Every row gives one point. The window is the flat piece filled in between its corners: a triangle in 3 columns, a solid with four corners in 4, and so on. A path goes straight from each point to the next, and from the last back to the first. List the points from which the path goes on through the window.

Window:
[[-21 -26   5]
 [ 23  -8  12]
 [-13  60 -17]]
Path:
(1): [  6  31 -50]
(2): [-14  48  19]
(3): [-34  15   5]
(4): [-26   3 -20]
(5): [-10  47 -29]
(6): [-9 57 14]
(7): [-20  -4  13]
(8): [-14 -16 -14]
Through the window after points: 1, 5, 7

Window (6 x 6):
[[ -6   9  13   9  12   3]
 [-20 -18 -38 -14  15   3]
 [-16 -26 -17  -6 -19   4]
 [  6   2  -6 -16   5   3]
 [ 15 -12  60   7  14  -7]
 [-19   0   9 -19  10   5]]
Path:
(1): [ -8 -16  -8 -15  10  15]
(2): [-12  -7  -8 -18   4 -27]
(3): [-17 -18 -17 -10  -7 -21]
(4): [-12 -19  -9  -7  -4  32]
(5): [  3 -20   7  -4   3  30]
(6): [-15  -6  15 -13   5 -28]
(7): [-21  -4   0  -1   2 -24]
(8): [ -9 -18  10   0   3  25]
Through the window after points: 3

Window:
[[ 21 -32  25  -3   3   9   4   1  -4]
 [  4  30  28 -54  34 -19  -7   2  -8]
 [-13  30 -45  23  -8  14 -12  11   3]
 [ -8  11 -29  39  -6  -2 -28 -32  18]
 [-17   5  -1  24  -8  42  -7 -23  22]
 [-31 -19   5 -19  21   8  22 -12   5]
 [  3  44 -17  26  47  -3 -16  23  -2]
 [-23 -11  10  33 -27  12  38  -8  26]
 [ -6  -6  43 -34  28 -18 -31  28  -4]]
Path:
(1): [  0  17 -13  -3  15   7   1   1  28]
(2): [ -7  18  -4  12   8   8   0 -12 -10]
(3): [-24  35 -12  36  -9  10  -9 -12 -39]
(4): [-12  13 -32   7   6   6  -8   9  49]
(5): [  3  -2 -10  11   4   4   0  -1  60]
(6): [-21   4   4  26  -8   4   5 -12  -7]
(7): [-16   9  -7  37  13  15  -7  -3 -17]
(8): [ -3  11 -16  25  15   9  -7   6  26]
(9): [-6 -4 12 -5 15  1 -6  1 23]
(10): [-17  -4  15   0  18   0  -5  -8 -10]
(11): [-19  15  -5  21  -3  20  -7  -9  -4]
(12): [ -3   3 -24   5   2  22  -6   1  36]
(13): [  0   1 -10  -8  10   4  10   0  36]
(14): [-16   4   1   5  10   8   6 -12  -5]
(15): [-19  19  -4  26  -6  14  -6 -11 -26]
(16): [ 10   4 -32   5  14   7  -5   1  45]
Through the window after points: 5, 11

Window, 12 rows:
[[ -6  -4  28   2 -10   7  -7 -24  17   8  -9 -21]
 [ -7 -29 -27  26   6  28 -17   6  18 -22  -5   9]
 [-20  25  -6  -4   7  51 -23  12  -3 -15  16   0]
 [ -4   0 -35 -31 -35 -33 -26 -11 -13   2  12  -2]
 [ 16   9   2 -13 -20 -17   6   2  -6  -2   9 -32]
 [ 33 -11 -13   6  -7 -21 -32 -18 -41   4  16 -10]
 [ -9   9  15 -24 -37  19  48  -2 -42  19  10 -15]
 [ 16  17  19  -6 -16  15  25 -14  -7 -25 -16  34]
 [ 37  13  -1 -60 -14   4  22 -21  17  23  23 -20]
 [  4   1   0  22   9   5   0  -3  13  10 -34   7]
 [ 39  11 -41  28 -17  13   6 -22  13  -4  16  17]
 [  6  -3   1  10 -41  29  15  24   6  14  -3  17]]
Path:
(1): [  1   1  -3   9  -2 -20   8   3   3   4  19  17]
(2): [ -6  -4  12  10   6 -10 -11 -10  -6   9  26   1]
(3): [ 15   3  -9 -13 -29   4  -4 -16   4   0 -11 -16]
(4): [ 21  12   1  -4 -27  38  15 -14 -13   3 -18  -2]
(5): [-8  4 18  0  5  6 23  6  4  0 20  0]
(6): [ -8  10   9   1 -11 -23   6  -2   9   3  31   9]
(7): [ 20  -1 -30 -26 -32  -1 -14  -8 -18  -1 -12 -23]
(8): [ 14   4 -18  -9 -20  12  -5  -3 -10   0 -12  -7]
Through the window after points: 2, 6
